Each point is reached from the start by the listed moves, each made 0, 1 or 2 times, or once backwards (-1), plus a little noise. Is the number of moves made odd or even? Then give how often each move was made.

Moves:
(1): [23 -2 30 -4 -9]
(2): [-1 20 30 21  1]
Start: [  9  -9 -20  13   2]
Points:
[ 52  26 100  46 -14] -> even (2, 2)
[ 52   6  70  27 -16] -> odd (2, 1)
[-14  11 -21  38  13] -> even (-1, 1)

Moves:
(1): [ 23  -7 -11  -2  -1  -5  11  -3  -5  -2  -3   3 -12]
(2): [ 11  36  14   9   9   1 -16   1  -6   3  -8   9 -12]
(3): [  8 -22  35 -19  -6   0  -1 -18  -3  24  -4  21   2]
(4): [  8  -5   0  31 -11 -29  17 -10  13 -13   1 -14  -9]
(5): [ 23  -9  16   1  39  -6 -16   4  10 -11 -11  -7 -16]
(6): [-2 -5  7  7 -3 32 -3 -5 -1 -5 -8  7 -4]
(7): [-6  1 -3  1 11  5 25  3  7 22 -8  3 -9]
(8): [  6  -4  16   4 -10   2   3  24  -5   0  12  -1  -6]
(9): [  2   7  -2 -11  -9  -1   6   0  26  -1   5  11   5]
(10): [  1  -1 -11  19  17  10  -9  -4   3  26   4  31  17]
(11): [-4 -2  3  0 10 10 -1 -9 -2  4 26 11 -8]
Start: [-21   9   1   1 -10   0   4  -2 -35 -10 -26   9 -29]
Points:
[ 11  65 -36 -32  21  -8  31  26 -57 -16 -11  -6 -86] -> odd (2, 1, -1, -1, 0, -1, 1, 0, 0, -1, 1)
[ 12  75  19 -19  -2  30 -59 -13 -95 -47 -93  -5 -58] -> even (1, 2, 0, -1, 0, 1, -1, -1, -1, -1, -1)
[ -2 -15  23 -16  63 108   0 -17 -37   9 -14  58 -82] -> even (1, 0, 0, -1, 1, 2, 1, 0, 0, 0, 2)
[ 21 -27  24 121  25  21   3 -13   4  -4 -31  48 -43] -> even (0, 0, 0, 2, 1, 2, 0, 1, 0, 2, 0)
[-35  23 -28  48  52  66  21  68 -61  76 -13  60 -19] -> odd (0, 0, -1, -1, 0, 0, 2, 2, -1, 2, 0)
[-55  -1 -49  33 -33   4  61  53 -38  29  50  23 -11] -> odd (0, -1, -1, 0, -1, -1, 1, 2, 0, 1, 1)

Moves:
(1): [ 11   9  -1  11   0  -4   1   3   3   6  -6   2 -11   6   6   3  -1   4
   1   5 -12   6  -5 -13  -9  12   8]
(2): [ -6  12  -3  -1  -6  -5  10  -9   6 -16  -2  -8   6   1  -7  -1   4   1
   2   1  -3   6   1   3  -3   3 -10]
(3): [  2   9  12  -8   9   8  -1  -3  -1   1  -6  -1  13   5  -8   8  -5 -14
  -1  -8  -1  -5  12  12 -10   3   2]
(4): [-13   1  -6  22 -11  20 -11 -19   4   1   1  17  -7   6  -2   4 -14  -6
  12   4  -4  14 -23  -4  -5  -8 -13]
(5): [ -7   5  -5  -9  18 -13   8 -23  -8  -7  -6  -9  -3  -7   8  -7  11 -18
  -1   1 -12   9  -8 -13  -4   4   3]
(6): [  6   1 -11   4   3  15  10   4 -12   2   7   9  14   1   4   3   9   3
   2  -2  -6 -13   0   9 -13   2  -2]
(7): [-27 -12  24  22  -9   2  22  16  13   6   6  -9   2   7   0  -4  11   9
  -6 -12 -11  -8   7  -3  -2  -7   0]
(8): [-11  -5  -2   4   7   0   2  -2   3  -8  -8  -3   2  -5   3   6  -2   2
 -11   5  10  -8  -3  -1  -7   9   3]
(9): [ -5   2   8 -11   2   7 -21   7  23  -2   3   0   1  -7   7  -9   0  -9
  -4  -9   9  -2  -6 -13 -13 -10   3]
(10): [  5  16 -14   5  -2  -3   7   6  16  16  -4  -3  12  -1  -1   4   9 -16
  -1   2   4   2   4  -3   3  -6  -6]
(11): [ -1  -2  11 -15  19 -15   8   0   8   0  12   1   2  15   5 -12   0  13
 -14  13   6   4   4  -4   8  11   1]
(12): [ -1   1   8   7  -2 -17 -12   5 -12 -20   7   9  12  10   8  -4   1   2
  -6  10   3  -2   6 -10  14 -11  12]
(13): [  7 -13   3  10   1   1   4  -6   1   1   0  -4  11   7   1   1  -5   5
   8  10  -1  -8 -11  -5  -5  -2   3]
(14): [ -2  -8 -17  -5  -5   2   4  -5   0   2   0   0  -6  13  -9   2 -19   2
   3   0   3  -1   1  -3 -13   1   5]
(15): [ -5  -7  -3   0   1  -1 -11   3   5  -1  -8   2   2  16   9   5   2   4
  -1   8 -11 -18  -2  -5   9   6   7]
(16): [-11  -6   5  -5 -18  -4   7 -15  -1  -3   9  15   1  -9  -4   7   2   6
  -2  11  -4  -7  10  12  -6   7  19]
(17): [ 10   2  -4   5  15  -3 -11   3   6   4 -13  11  -1   0 -13 -13  31  -4
  -5  14 -14  25   4  23   0  -6   3]
(18): [ -2   8  -8  -1  19  14   4  -8  -4  -8 -11   5   4 -15   1 -10   8  20
  13   7 -21  10  17 -15  13   8   1]
(19): [-15  -1  13  -8  -2  15   3  15   4 -11  -1  12   0   4  15   9   6  -7
  23  -4  20   6  -1  -8   1 -14   9]
(20): [  9  -1   4   1  -7   4   8   4   4  -3  -1   1 -13   3   4  -9  -9 -13
  -1   9   2   1   0   2  -1  -6  -2]
(21): [  3   5   3   7  -4 -11  23  -7   0  -1 -20  13 -12   3   2  -4  -5  10
  -8 -13   4 -16 -10   4   4 -21  11]
(22): [  4  -1  10  -6  -4   5   9   3  -1   1 -12 -14   4   3  12   4  -4  -1
 -15  -7 -12  15  -1  -5  -2  -8   3]
(23): [ 21  -2 -19  11  12  -2  -6  -8   6  -5  13  -2  -8   4  18   9  -5   2
   0 -10   0   2  13  12   4   7  10]
(24): [ -1  -8   3   1  -1   3   3   4  -1  -6  -5   6   5  -5   6  -9  -8  -2
   4 -11  -6   8  -7  -3   1   9   5]
Start: [ -7  -2  14   7  -8 -26   7  13 -11 -10   1   3  -3 -19 -10   9  10 -12
 -10 -12  18   4   8  15  -5  29  -2]
Points:
[ 22  69  16 -52  37  21  77 -60   5 -51 -41  47  61 -14  -5  14   5  39
  32 -18  -1   0  24  -2 -82  -3  42] -> odd (1, 2, 2, 0, 0, 2, -1, -1, 2, 0, 1, 0, 2, 1, -1, 1, 0, 2, 1, -1, 2, 1, 0, -1)
[-121  -62    7  -13  -42   40  -22  -49   43  -72  -43   75  -18  -59
  -18  -22   29  -18   56   43   -6  -12  -48  -10  -60   26   39] -> even (-1, 1, -1, 1, 1, 0, 0, 1, 2, -1, -1, -1, 1, 1, 2, 2, 1, 1, 1, 1, 0, -1, -1, 1)
[-109    0   41  -40    0   48   49  -58   38  -67  -53   36   -7  -32
  -59   -3   39  -51   -8   -3  -33   81   53   78  -93   26   20] -> odd (-1, 2, 2, 1, 1, 0, 1, 1, 1, -1, 0, -1, -1, 2, 0, 2, 2, 1, 1, 1, 0, 1, 0, 0)
[ 54  20 -91  -2   9 -19  51  21  -8  19   6  93 -18 -10  18  10  16 -16
  -2  -7  42  42  26  44 -34  27  57] -> odd (1, -1, -1, 0, 0, 2, -1, 0, 0, 2, 1, 0, -1, 2, -1, 1, 1, 0, 1, 0, 1, 0, 1, 1)
[-23  69 -39  30  18  -8  89 -50 -35 -52 -30  12   8  22 -45  -6   0 -76
  66  48   1  45 -12 -43 -50   5 -45] -> odd (1, 2, 1, 1, 2, 1, 0, 0, -1, 1, 0, 1, 1, 2, -1, -1, 0, 1, 1, 2, 0, -1, -1, -1)
